Each row of a before or after table is a point. The points were changed in one or more steps. Then noise was added and the rows were shuffled. The steps act on columns, c1 being the first. Write out the steps. A step turns or swaps two columns, mirrors them in a line or flattens them onto one, adds a multiple of one to another, or multiplies or shifts one. Angles are multiples of 10 degrees, from the lower column toward the higher: turns from -170 to 170, lines from 10 to 170 but not 90. Use the fewest steps. Two steps may share a column if one is a turn and the other turns, adds or multiplies; they go together, in the order done. Otherwise the lowest column goes first.

Before (14 x 2):
0: -.06 -.01
1: -.34  .32
2: -.29 -.16
3:  .02 -.03
4:  .04  .06
5: -.53 -.19
6:  .07 -.41
7: -.13  .41
8:  .17 -.36
9:  .16 -.33
10: -.30 -.22
11: -.43  .37
12:  .49  .31
13: -.65 -.17
After (14 x 2):
0: -.53  .37
1:  .41  .31
2: -.24 -.16
3: -.25  .40
4:  .03 -.03
5:  .02  .06
6: -.24 -.23
7:  .20 -.41
8: -.06 -.01
9:  .28 -.36
10: -.59 -.17
11:  .26 -.33
12: -.44  .32
13: -.47 -.19
Steps: add -0.3 times c2 to c1

Before (9 x 3):
0: -.15  .37  .20
1: -.65 -.26  .16
2: -.45  .11  .52
3: -.63 -.11 -.02
4:  .15  .55  .09
5: -.03 -.42  .48
6:  .50  .32 -.17
7:  .34 -.23 -.66
8:  .30 -.55 -.18
After (9 x 3):
0:  .01 -.12 -.05
1: -.02  .22  .08
2:  .02 -.20 -.08
3: -.01 -.19 -.06
4:  .00  .27  .11
5:  .02  .39  .15
6: -.01 -.56 -.24
7: -.04  .52  .20
8:  .01 -.40 -.15
Steps: multiply c1 by 0; flatten c2 and c3 onto the line at 20 degrees

Before (8 x 6):
0: -.21  .17 -.34 -.07 -.37 -.02
1: -.45  .37 -.17 -.12  .06 -.37
2:  .52 -.17 -.23  .03 -.03 -.16
3: -.24  .23 -.17 -.02  .20 -.06
4:  .36  .29  .73 -.30  .00  .62
5:  .22 -.09  .18 -.06 -.07 -.47
6: -.42 -.15 -.22 -.02 -.13 -.15
7: -.30  .25  .15  .27 -.10 -.18
After (8 x 6):
0:  .08 -.42 -.93 -.04  .15  .19
1:  .03  .04  .23  .11  .04  .43
2: -.06 -.30  .41 -.22 -.15  .11
3:  .01 -.18  .17 -.16  .04 -.10
4: -.22 -.15  .22 -.07 -.38 -.24
5: -.16  .08  .25  .14 -.30 -.07
6: -.14  .04  .05 -.35 -.21  .23
7:  .12  .10  .26  .09  .22 -.06
Steps: flatten c1 and c5 onto the line at 60 degrees; turn c2 and c4 by -130 degrees; turn c3 and c6 by 130 degrees
